Each row of a before or after table is a point. One or more steps were done to the points. Then noise was added and the rows were shuffled. The steps act on columns, c1 being the first. Write out the steps. A step turns or swaps two columns, mirrors them in a line or flattens them onto one, adds a multiple of one to another, or multiplies or shifts one. Angles are multiples of 10 degrees, from the lower column toward the higher: turns from -170 to 170, lines from 10 to 170 but not 90. Use the fewest steps. Two steps may share a column if one is a turn and the other turns, adds or multiplies; they go together, in the order done. Otherwise the lowest column goes first.

Before (12 x 2)
[[ -5   5]
 [ -4  -3]
 [ 21 -10]
 [  3   9]
 [  3  17]
 [-24   1]
 [ 15  -8]
 [  3 -14]
 [ 32 -11]
 [ 15   6]
 [ -7   4]
 [  2   1]]
After (12 x 2)
[[ 10  44]
 [-20  11]
 [ 96 -28]
 [-73   0]
 [ 45  16]
 [  8  22]
 [-16  12]
 [ 45 -21]
 [-12  -8]
 [  9   3]
 [ 12 -36]
 [ 64 -24]]
Steps: multiply c1 by 3; multiply c2 by 2.5

Before (12 x 6)
[[  4   6  22  31  -5   0]
 [-14  12  11  10   8  65]
 [  5   4  -2   9  72   1]
 [ -8   2   7 -14 -20   3]
 [  5  14  28  21 -11   1]
 [  4 -90  -5  27 -19   6]
 [  6  11  26  18 -14  13]
 [ 95  11  23  27 -21   5]
 [-11  -9  21  10   8  -4]
 [-16 -12 -69  29 -17  -6]
 [-16   2 -11  15 -20  49]
 [ -7   8  16   5   2  23]]
After (12 x 6)
[[ -1  19  -9 -13 -12   3]
 [-12  -2   2  -1 -71 -13]
 [  0  13  14 -16   3 -67]
 [-82  23  13  55  23   2]
 [-23  -5 -90 -15  20  -3]
 [-21  26  13  -8  18  -9]
 [-11 -70 -16 -26  14   9]
 [-19  25  13 -10  13  -1]
 [ 19   9   2   1  23  -1]
 [ -5 -11   5 -22  27 -43]
 [-25  24   3 -16   4   1]
 [ -2  16   6  -9   7 -27]]
Steps: turn c1 and c4 by 130 degrees; swap c2 and c3; turn c5 and c6 by -170 degrees

Before (13 x 11)
[[-72 -51 -50 -61  -9 -46   8 -40  66 -34  -4]
 [ 29 -39  42  22  68 -45  77  56 -44 -58 -42]
 [ 47 -37 -11  22  43  -8   5 -39  37 -34  76]
 [ 33 -45 -28 -49 -17 -51 -43 -38   2  16   7]
 [ -2  38  74   0 -13   0 -24 -55 -25  32  -5]
 [-28  21 -55 -52 -51 -82  36  38  44  40  -9]
 [-31  31   8 -18  -6 -57  18  70  -8 -22  25]
 [ 17 -61  -4 -59 -35 -23  63  -1   5   5  17]
 [ 42   7  -6  -5  -3  15 -38  19  60  19 -27]
 [ 20   3  69 -47 -40  30  -3  35  24 -24 -23]
 [-72   7 -10  67  18  41  47  59 -62 -70  41]
 [ 29  13 -15 -64  65  -7   2  18  -7  31 -25]
 [-35 -53  71  53  -3 -39   3  44  17  10  65]]
After (13 x 11)
[[ -5  19  68  30 -36  32  -4 -49  24 -10 -22]
 [ 44  30 -27  59 -17 -49 -40  19   0  31   5]
 [-34  -2  73  18 -15  -2 -24  52 -26  27  -5]
 [-30 -30   9  -7  -5 -60  20 -71  -9 -14  30]
 [ 51 -36  71 -65  -4 -42   3 -20  15  -4  66]
 [ -4  42  -4  -2  -5  15 -37 -18  58  21 -28]
 [ 50 -72 -52  76 -11 -44  10  18  67 -12  -4]
 [ -9 -69  -9 -82  17  42  45 -32 -62 -88  41]
 [-11  27 -18  49  70  -6   2 -39 -10  50 -26]
 [-20 -27 -54  39 -48 -76  38 -55  42  54 -11]
 [ 39  30  43 -40  70 -48  75 -47 -45 -61 -38]
 [ 33  46  -9  -8  45  -8   6  46  37 -40  73]
 [ 59  19  -4  57 -34 -25  63 -18   6  22  16]]
Steps: turn c1 and c2 by 90 degrees; add -0.3 times c4 to c10; turn c4 and c8 by 160 degrees

Before (10 x 14)
[[ -1 -14  29   0  16  48   2  15 -37 -46 -39   4  43 -31]
 [-17  11  22  56 -17  33  47 -16 -64 -49 -56  17   6   3]
 [  6  14 -23  13 -63   5  51  19  27  32 -38  29 -33 -76]
 [-38   7  -8 -53 -25 -44  43  20  51  15  16  24 -32 -38]
 [ -4  28 -25 -12 -16   1  62  27 -31  10 -19   2 -35 -71]
 [-11 -24  22 -26 -10  23 -16 -24   7 -38  47 -21 -21 -38]
 [-50   0  20 -41   9  23  -4  40  -8  48  47 -16  -2  32]
 [-25 -61  50  33  36  54  35 -22 -58 -29   8  28  20   6]
 [-23 -20  46   9  47  17   3 -20  37 -22  37 -34  -8 -35]
 [ 61 -29  51  10  33   6 -21  -9 -46 -50  -9  -5 -31  16]]
After (10 x 14)
[[ -8 -22  37 -20 -10  22  22 -22   4 -57  11 -21 -22 -32]
 [-27 -31  82   6  49  12  34 -24  24 -39  14 -20 -11 -34]
 [-52 -16  96 -43   9  25 -64  40  -3   6  69   0   2  32]
 [  7  27 -33   9 -63   5  24  21  16  48 -11  12 -31 -77]
 [ 62  -5 -40   8  33   7  -6  -4 -38 -30 -42 -29 -31  15]
 [ -2   7  34  -4  14  51 -23  16 -24  -4 -64 -11  43 -29]
 [-26  24  90  32  40  51  69 -19 -39 -27 -14 -66  19   6]
 [-12  20  42  57 -18  32  73 -16 -47  -1 -79  12   4   6]
 [-40  25  49 -53 -24 -45  17  20  34   5  22   8 -34 -38]
 [ -3   0 -22 -14 -19   0  24  29 -21  20  -9  31 -32 -71]]
Steps: add -1.5 times c1 to c3; swap c2 and c12; add -1.5 times c8 to c7; multiply c9 by 0.7; turn c10 and c11 by 40 degrees

Before (11 x 24)
[[  2 -17 -14  -9  -5  23  26  21 -23  10   0  20  -4   0 -10 -25  -4  15
    3 -13 -13  -5  11 -19]
 [  4  19   6   3   8   5   8  11  19  -6  -9 -14  15  28 -13 -29   4  13
    9   3  -2  11  -2   4]
 [-24  17   6 -29  -8  20 -20 -11  11  10 -33 -17 -10   3 -12 -28   1   3
   -6  23 -29   7   5  -5]
 [ 20 -10   2 -20  17  22  -7   5   1 -22 -25  -2  15  -1 -11 -31 -10  14
  -10   5 -21 -11 -36   1]
 [ -9 -10  10  18  -3  19  18  17   0   5  19  13  -9   8  10  22 -41   0
    5  13   9  -5 -23   0]
 [-10 -16 -16 -16  -5 -44   2  26 -28  11 -16 -24  41   0 -28   5 -11  21
    3  -6  -6  13 -28  -5]
 [  8 -10  27  15 -13  10  28 -15 -18  12 -13   8  29   4  28  11  -9  24
    9  -4 -19  11  14  -3]
 [-37 -35   1  22  20 -24 -17  15  -4  12   8  13  -1  -1  19  -4 -22   6
    1   5 -21   4   0   0]
 [ 10   3   3  -5  20  22 -18   5  21 -13  24 -14  19  -1 -16  -5  -5  -6
   19 -15 -21  11 -12  -9]
 [  5 -25  22   0 -34   7  22  -2   9 -23   8   2  34   8  -2  -3  -2  20
  -17   0   3  -4   1 -11]
 [-17 -28  -5 -38   2  20  15 -22 -21 -24   4  -5   5  15  19 -18  11 -36
    4 -18  27 -13 -22   0]]
After (11 x 24)
[[  6 -11  27  16 -15  17  27   5 -17   3 -11   9  30   6  28  13  26 -25
   10  -6 -18  11  33  -3]
 [-24  16   6 -29 -32  22 -22  -3  13  -6  -3 -18  -6   4 -13 -25   0 -10
   -7  23 -28   8  26  -5]
 [ 10   3   3  -5  28  17 -18 -19  23   0  16 -17  19  -2 -15  -5   0  23
   18 -15 -19  12   5  -9]
 [-10 -11  11  17  16   4  17 -26   3   5  -6  14  -7   7  11  20  26  93
    5  13   9  -4  -2  -1]
 [-17 -27  -6 -38   4  28  16   2 -20  -5   2  -4   5  15  19 -21 -37  44
    4 -20  27 -13  -3   2]
 [  2 -18 -15 -11   0   3  25 -31 -22  -5  -4  19  -3   0 -11 -23  13 -20
    2 -14 -14  -5  30 -19]
 [ 20 -11   3 -20 -21  13  -7 -18   1  -6  21  -4  12  -2 -11 -35  19  -3
   -9   3 -19 -12 -17   2]
 [-10 -17 -15 -17 -16 -50   1   7 -28   2  -4 -24  41   0 -28   7  22 -14
    3  -6  -6  12  -7  -4]
 [-38 -35   0  23  10 -28 -16   4  -3   0  19  12  -2  -1  20  -2  20  38
    2   7 -21   3  19   1]
 [  3  20   7   2  -9  -3   7  -9  18  -3  10 -15  16  26 -12 -31   7 -34
   10   2  -3  10  19   4]
 [  5 -25  20   1   4   4  25  -4   7  -3 -34   3  35   9  -4  -7  17 -35
  -16   1   4  -4  21 -11]]
Steps: mirror c5 and c11 in the line at 40 degrees; mirror c6 and c8 in the line at 160 degrees; flatten c10 and c16 onto the line at 80 degrees; turn c17 and c18 by -130 degrees; multiply c18 by 3; shift c23 by 20

Before (14 x 64)
[[ 27  27  20 -19 -22 -28 -32 -41 -24  14   0  58 -41 -27   7 -12  16 -16
  -18 -16 -68  22  -2  17  33  49  14 -15 -47  13 -29  51  42  54  31 -48
  -57 -50   0  22 -36   8  16 -41  41  24 -25  35  15   5  31 -72 -27  -1
  -58 -29   9 -24  -2  44 -23  -3  35  -6]
 [ 46  95  16  41   8 -50 -25 -43 -45 -46 -44  28  52  10  16  50 -51 -53
   33  -9  32 -36  65  54  47 -45 -79  30   0  70 -31 -31 -34   6  24  -5
   11 -33  48  27  32  22   8  29  64  24   4  11  24  35  11  27  49 -15
  -11 -63 -24  53 -11  24  24  55 -45   5]
 [ -6  85  40  63  65 -16  27   0  51   7  -1  48   6  -2  36 -58 -50  11
  -11  35  43  45  27 -15  47  58  -8 -40 -36  55   0 -13   6  18  55 -54
   31  37  27 -17   6  51  14  17  55  45  45  27 -42 -19  28 -39  48  30
   17  20   2  -3 -18  16   5  28 -33 -36]
 [-41  19 -18 -19 -28 -25   0  49 -46  30 -12  -3  49  22 -27  51 -13  18
  -28  -2 -35   5  81  25 -25 -39  25  31  16  85 -68  18   1  18  14 -25
  -35  -8  25  35  25  57  15  24   3  -1   4   4 -19   4 -36 -50   3  53
  -21 -35  10  14 -56 -11   5   2 -47  45]
 [ 26  65  16  17  46 -25 -35  27 -44  26  18 -22   2 -69  21  49 -40   0
   -3 -27  40  20 -19  39 -20 -16  10 -48 -22  23   2  39  35  68  58 -33
    7  17  -5 -43  18  -3 -33 -53  -6 -17  -3  -6  35 -47  24  10 -25  54
  -43  47 -65 -50   2   9 -16  36  27 -29]
 [ 21  15 -57 -14 -38 -27 -58 -29  11  45 -31  49 -39  -2 -12  13 -40 -32
   -7 -10  33 -60 -18  55 -38  -5 -11  28  34 -10  42 -44  23  22  11 -19
   42   2 -50  29  43  27  25 -58  -5   8  -3  -5  -8 -44 -18 -71 -17 -35
  -50 -48 -53  22  19 -47  -2  46 -43 -22]
 [-41   6 -35 -10 -36   5 -12 -22  22  32 -31 -42 -15  10  37 -37 -64 -29
   23 -11  -2  11  49  60  50 -19  24   7 -12  67  30  -7 -51 -18 -49 -51
  -24  14  20  15  23   8  29  20   1  38 -29  58 -21  23 -22  20  12  14
  -59   9 -67  15 -52 -33 -25  -8   9  41]
 [ 34  27  39   6  57   8  31  13 -53  44  -3 -10 -31  40   9 -18 -21 -21
  -49   4 -27 -46 -10  32  40  49  28  37 -49  55   6 -20  -9  17  -7  11
  -61 -46 -47  20  24  -4  33 -42  88 -35  20  25 -48 -22  24  22  13  54
   -7 -14 -59 -16 -28 -25 -37 -18  31  45]
 [ 16  47 -24  40  30 -23  34   3  28 -36 -22 -17  48  16  59 -44 -10 -56
  -38 -38 -63 -13  82 -26 -13 -12 -50  -1  25  46 -31  24 -36 -34  59 -28
  -48 -18  41  27  -8 -12   4  46 -14  45  53  30 -32 -35 -24 -71 -36  32
    0 -55  26  48   4  22  -3  56  43 -20]
 [ -8  35 -44  50 -44 -13  19 -34  37 -25  12  39   4 -45  41 -44 -12 -65
  -36  22  -7  51 -15   0  49 -16  -2 -31  42  43 -66  38  17 -25  42 -37
    5  32 -50  26 -35 -12  24  46  64   2  60 -45  43 -37 -39  18  27   7
   25  -4 -58   5   6  -8 -25  -2  -3 -23]
 [-17  54  -2   7 -37 -64  27  -4 -18  24   6 -35 -45  41 -45  10  16  26
   22   7 -48 -22  44   7  -3 -28 -63 -39 -44 -24  10  62 -58 -13 -34 -44
    9 -35  -8  -3  -8   5  21  -8  35  49  66  17   1   2  13 -16  45 -50
  -51  24  -6  16 -27  24 -20  47  39  26]
 [ 56  26 -72  10  49  14 -37 -45 -44  -9  22 -16  12 -56 -43 -18 -21   3
   -5  13   9 -11   9  -2 -34 -26   8  25 -35   6  31 -21  48 -28  -5  41
   36  -5   4 -27   1  58 -39  40 -20 -35   7  41 -37 -17 -30  25 -37 -13
  -25 -62  37 -43  17  -7  -5  23 -22  -9]
 [  2  41  16  16 -30 -60  11 -33   9  -3  30  23  39   3 -50  -8  20   6
  -48 -13  37 -28 -26  56  57  11 -33 -67   7  24   7  37  18  51   2  37
    2 -14 -41  60  46   2  -4 -57 -14 -34 -10  29  21 -52  -4 -25  65 -51
  -66  -4  45   6 -27  12 -10  23 -16  16]
 [-13  28 -17  36  33 -53  25  35 -11  -8 -13 -36  18 -55   7  56 -52  -3
  -28  57  23  -3  81  -7  62 -11 -67 -32 -44 -20 -51  34 -57 -19  36  34
   -5 -13  34 -13   9  64  -9 -57 -17  49 -20 -15  30   7 -33 -46  51 -35
  -22  31  33  22 -29  -2 -41  50  47 -10]]
After (14 x 64)
[[-20  39 -34  49 -12 -15  19 -37  36 -30   7  45   8 -41  41 -38 -10 -73
  -30  17  -5  52 -15  -1   8 -47  -1 -32  41  46 -73  42  24 -16  39 -36
    5  14 -43  28 -34  -9  25 -46  70   0  60 -43  12 -36 -38  20  25   5
   30 -47 -61   7   8  -2 -28  -2   1 -27]
 [  4  43 -29  41  -8 -21  32   2  32 -37 -20 -16  38  14  68 -43  -6 -57
  -40 -32 -65 -18  85 -22 -52  30 -47   5  25  48 -35  24 -32 -34  60 -28
  -37 -33  40  25  -4 -12   9 -44 -13  48  51  31  -5 -37 -28 -72 -34  37
    5   1  34  47  10  29   8  59  40 -19]
 [ 58  25 -71  15 -26  11 -38 -47 -45  -9  21 -17  16 -58 -38 -15 -21   3
   -6  17   9 -17  11   5 -66  48   7  29 -38   5  28 -19  51 -23  -7  37
   36 -28   4 -24  -5  59 -35 -45 -24 -32  12  41   1 -17 -22  22 -41 -16
  -22  29  34 -38  22 -12  -5  24 -22  -1]
 [ 33  31  35   3  51   8  31  15 -52  43   0  -5 -26  41   4 -17 -23 -18
  -47  -1 -35 -51  -9  23  -6  61  22  38 -49  53   8 -20  -8  19  -7  13
  -59 -60 -45  29  26  -7  34  48  87 -36  22  28 -18 -23  25  24  14  56
   -7 -42 -61 -21 -29 -26 -41 -17  26  45]
 [ 26  63  23  14 -13 -31 -43  23 -36  20  12 -13   1 -73  18  50 -38   4
   -4 -27  46  34 -20  42  49  46   7 -52 -25  30  -4  37  31  67  54 -31
    5   8  -1 -39  21  -7 -41  51  -3 -14   1  -4   2 -47  23   5 -25  48
  -48  28 -70 -44   6  10 -13  37  24 -25]
 [-14  87  43  68  50  -9  19  -2  53   3  -2  47   2   2  32 -62 -51   9
   -9  37  41  37  31 -15  28  68 -15 -41 -30  56  -3  -9  16  17  54 -54
   33  16  26 -24  11  56  17 -14  53  47  48  26   9 -21  29 -42  49  30
   11 -44   4  -7 -14  11   4  33 -33 -31]
 [-11  31 -15  38 -17 -48  32  37  -7  -7 -10 -28  15 -56   8  59 -56   1
  -27  58  18   0  80  -6  40  38 -66 -27 -38 -21 -45  38 -55 -22  42  34
   -5 -27  38 -18  11  64 -12  57 -18  48 -32 -12  -4  10 -35 -43  59 -36
  -19 -57  23  24 -31  -5 -40  55  43 -12]
 [-31  52  -6   4 -30 -61  20  -8 -18  17   3 -38 -48  45 -46  15  19  19
   22   7 -47 -19  42   3  21 -40 -62 -37 -42 -24  11  64 -56 -10 -34 -38
   10 -57  -7  -6 -12   5  21   3  31  49  61  15  -3  -6  12 -18  43 -53
  -49   6  -5  15 -27  17 -26  44  39  32]
 [ 22  14 -53 -15  -6 -25 -60 -23  15  47 -28  39 -40  -2 -15  12 -44 -25
  -12  -8  31 -61 -20  56 -58 -39 -10  27  24  -7  41 -37  26  22  12 -21
   46 -18 -48  34  39  24  21  57 -13   8   0  -3 -11 -40 -15 -71 -22 -37
  -47  29 -55  29  13 -45  -5  48 -41 -27]
 [-36   6 -33  -2 -18  14  -7 -21  21  30 -28 -40 -18  11  35 -34 -71 -30
   18  -4   0   3  49  60  16 -32  25   4 -10  67  35  -2 -53 -14 -51 -50
  -20  -6  16  21  25  12  27 -18   4  39 -35  57   0  23 -26  17   9  17
  -57 -48 -74  13 -45 -35 -19 -12   5  41]
 [ 45  95  16  38 -50 -54 -20 -39 -41 -52 -42  27  56  18  14  54 -42 -56
   32 -15  31 -23  62  49 -55  11 -77  26  -2  64 -30 -30 -29   6  18  -4
    9 -52  43  25  33  19  11 -33  65  18  13   9 -12  36   7  25  44  -9
  -16 -61 -28  58  -8  22  25  52 -42  10]
 [ 32  25  16 -19  49 -28 -28 -50 -26  10  -1  52 -40 -39   2 -15  16  -8
  -16 -22 -71  23  -2  11 -17 -19  21 -20 -47  13 -31  47  44  57  31 -47
  -55 -65   3  25 -37  20   9  47  37  22 -24  34  -2   5  29 -70 -24  -4
  -61 -39   2 -30   1  48 -30  -4  36 -11]
 [  3  39  17  13  15 -63   8 -34  16  -1  27  23  39   8 -52  -3  16   5
  -50 -13  26 -19 -29  53   1 -32 -34 -68   0  16  11  40  18  55   4  36
    0 -40 -43  59  46  11   3  59 -16 -35  -8  31  -3 -40  -6 -24  66 -53
  -71 -56  48   2 -26  13  -5  24 -15  23]
 [-46  23 -16 -18 -41 -21  -8  43 -52  32 -20  -7  53  23 -19  56 -21  22
  -25  -1 -37   2  76  26 -41 -20  26  30  14  89 -69  17  -1  19  23 -25
  -32 -33  20  30  21  52  12 -25   1  -1   1   3   1  11 -29 -49   2  54
  -30  21  11  14 -57 -17   3   1 -45  44]]
Steps: turn c1 and c47 by 10 degrees; swap c5 and c26; flatten c22 and c49 onto the line at 10 degrees; turn c25 and c56 by -80 degrees; shift c38 by -20; multiply c44 by -1
